Each point is reached from the start by the listed moves, each made 0, 1 or 2 times, or once backwards (-1), plus a little noise. Say if it took an odd or an even number of moves. Then give how often each move was made.
In the rows, zero is written as 128.

Moves:
(1): [161 109 136  94]
(2): [142 127 155 143]
(3): [167 111 106 150]
Start: [123 113 136 131]
Points:
[156 112 161 219] -> even (-1, 2, 1)
[169  94 167 111] -> even (1, 1, 0)
[ 38 149 120 127] -> odd (-1, -1, -1)
[125 112 138 130] -> even (0, 0, 0)

Moves:
(1): [119 102 128 134 136 127 113]
(2): [135 135 132 118 143 103 120]
(3): [127 122 149  96  99 148 134]
(4): [145 147 151 143 108 104 146]
(5): [130 137 134 134 138 129 122]
(6): [104 130 126 123 105 132  79]
Start: [122 137 137 139 129 143 133]
Points:
[ 74  69 112 106 161 118  25] -> odd (2, 2, 0, -1, -1, 1)
[115 172 167 176 111  31  34] -> even (1, 2, -1, 2, 0, 2)
[144 106 173 137  85 160 208] -> even (1, -1, 1, 1, -1, -1)

Moves:
(1): [141 124 111 119 132 130 141 128 132 131 133]
(2): [149 128 126 126 135 127 130 136 134 131 126]
(3): [116 134 115 109 129 111 130 137 142 131 120]
(4): [125 139 139 130 136 124 133 146 121  99 133]
(5): [137 121 126 131 115 131 132 142 116 139 128]
(6): [122 126 123 128 101 114 128 129 137 114 128]
(7): [124 141 119 135 123 121 131 140 143 127 131]
(8): [121 114 132 135 124 125 122 137 141 128 135]
(9): [123 124 139 127 121 120 133 126 136 132 133]
Start: [134 135 133 131 125 124 131 132 124 129 127]
Points:
[194 131 147 146  65 107 155 178 104 100 135] -> even (0, 2, -1, 1, 2, 2, 0, -1, 1)
[164 164  91 136  81  80 178 219 162  62 152] -> even (2, 1, 0, 2, 1, 2, 2, 0, 0)
[191 158 105 151 128 113 161 249 138  96 147] -> odd (1, 2, 0, 2, 2, 0, 2, 1, -1)
[180 153 104 121 170 130 168 168 137 122 145] -> even (2, 1, 0, 1, 0, -1, 1, 0, 0)

Moves:
(1): [104 135 158 144 143 127 145 132 122 120 138 152 128 121]
(2): [137 135 132 147 125  99 137 111 137 135 124 125 118 129]
(3): [114 119 122 132 124 136 135 130 140 120 124 132 126 132]
(4): [143 132 117 145 136 123 137 121 129 125 159 121 127 122]
(5): [109 125 140 138 135 131 118 128 137 136 133 126 130 133]
(6): [128 143 125 133 134 127 142 131 134 142 116 117 124 122]
(7): [107 128 130 128 114 112 129 144 135 126 119 125 128 131]
(8): [129 124 140 135 117 145 122 138 127 130 130 127 122 119]
(9): [132 141 128 129 117 130 128 122 129 124 130 124 134 138]
(10): [141 128 118 122 128 126 126 116 133 129 138 137 143 116]
(11): [120 128 125 117 132 120 134 143 135 138 138 148 123 137]
(12): [136 135 101 129 130 123 111 127 139 119 132 142 124 125]
Start: [130 137 122 118 119 143 150 129 132 144 132 140 127 133]
Points:
[202 162  50  93 108  76 127  81 176 142 159 239 126 137] -> odd (0, 2, 0, -1, -1, -1, -1, 0, 1, 2, 2, 2)
[133 201  85 162 122   9 193 152 180 157 161 199  85 127] -> odd (1, 2, -1, 1, -1, 1, 2, 0, 0, 0, 2, 2)
[ 49 130 117  96  97  61 132 164 193 192 101 153 119 190] -> even (-1, 1, 0, -1, 2, 0, 2, -1, 0, 0, 2, 0)
[102 174 160 184 112  57 206 129 155 149 157 155  93 157] -> even (1, 2, 0, 1, 0, 0, 1, 0, 1, -1, 1, 0)
[ 63 133 172 138 129 173 143 155 167 137 160 249 135 101] -> odd (2, 0, 1, -1, 1, 0, 0, 2, 0, 2, 1, 1)
[107 146 168 160 183 190 205 182 121 158 237 212 101  91] -> even (2, -1, 0, 2, 0, 1, -1, 2, -1, 0, 2, 0)
[ 17 128 185 129  78 187 154 212 168 173 124 128 126 152] -> even (0, -1, 1, 0, 2, 1, 2, 2, 1, 0, 1, -1)
